Rows are points. A path goes straight from each point to the next, and from the last back to the first. The post is the endless flat space through its rows: a point in 2 columns, a line in 3, a plane in 4, and so on, so that a path can go around it. Count how often the path circles the post. Going back the other way cancels.
In the rows, 128 means zero.

Post (2 x 3):
[[109 129 161]
 [142 171 123]]
Path, 22 rows:
[[116 152 195]
 [122 177 139]
 [140 144 214]
 [165 140 165]
 [175 190  50]
 [ 81 125 141]
 [128 175 139]
 [145 159 193]
 [147 157 130]
 [ 94 101 140]
 [ 79 144 108]
 [122 158 151]
 [143 152 167]
 [163 165 107]
 [164 133 169]
 [163 183 158]
 [147 180 146]
 [217 207 128]
 [163 142  98]
 [ 75 100 106]
 [118 169 136]
 [145 173 198]]
Times around: 3

Post, 7 rows:
[[154 129 165  86  87 143 120 166]
 [ 65 111 115  84 161 126 168 115]
 [104  26  90  88 131 152 133 144]
 [160 163 153 119  93 155  63 182]
 [106 145 158 151 131 118 140 137]
 [118 117  98 111 111 128 155 150]
 [181 163 150  93 112 137  90 122]]
Path, 30 rows:
[[115 156 152 113  92 124 128 131]
 [177 119 196 128 107 123  60 134]
 [185  99 141  82 107 122 137 164]
 [ 64 123  88  52 144 174 175 183]
 [131 105 103  78 103 173 128 153]
 [ 94 101 120  23 109 164 117 118]
 [114 163  91 166 104  57 161 132]
 [121  84 125  13 111 135 154 230]
 [127 182 152 185 172 132 133 148]
 [ 62 176 145 135 193 157 207  96]
 [114 112 130 101 166 142 116 169]
 [148  72  93 163 148 108  71 142]
 [130 100 137 173 168 145 100 178]
 [156 141 108 112  93 189 162 207]
 [ 43 151 152  95 142 167 141 138]
 [140 116 128  66  51 118 151 137]
 [ 74  93 145  70 126 103 167 148]
 [148 198 103  94 131 104 145 132]
 [151 119 145 103  92 184 151 225]
 [123 174 184  93  87 144 151 151]
 [ 81  74 131  74  90 149 153 125]
 [184  81 135  67  79 111 141 123]
 [181  81  44  69 120 134 121 155]
 [128 150  85 120 161 154 139 157]
 [ 96 158 136  88 194 134 158 141]
 [132  54 195 120 139  96 131 137]
 [196 171 113 117  92  92  79 163]
 [110 124 134 132  90 147 114 245]
 [ 98 136  77 108 135 158 172 152]
 [ 96 125 154  45  94 165 179 151]]
Times around: 4
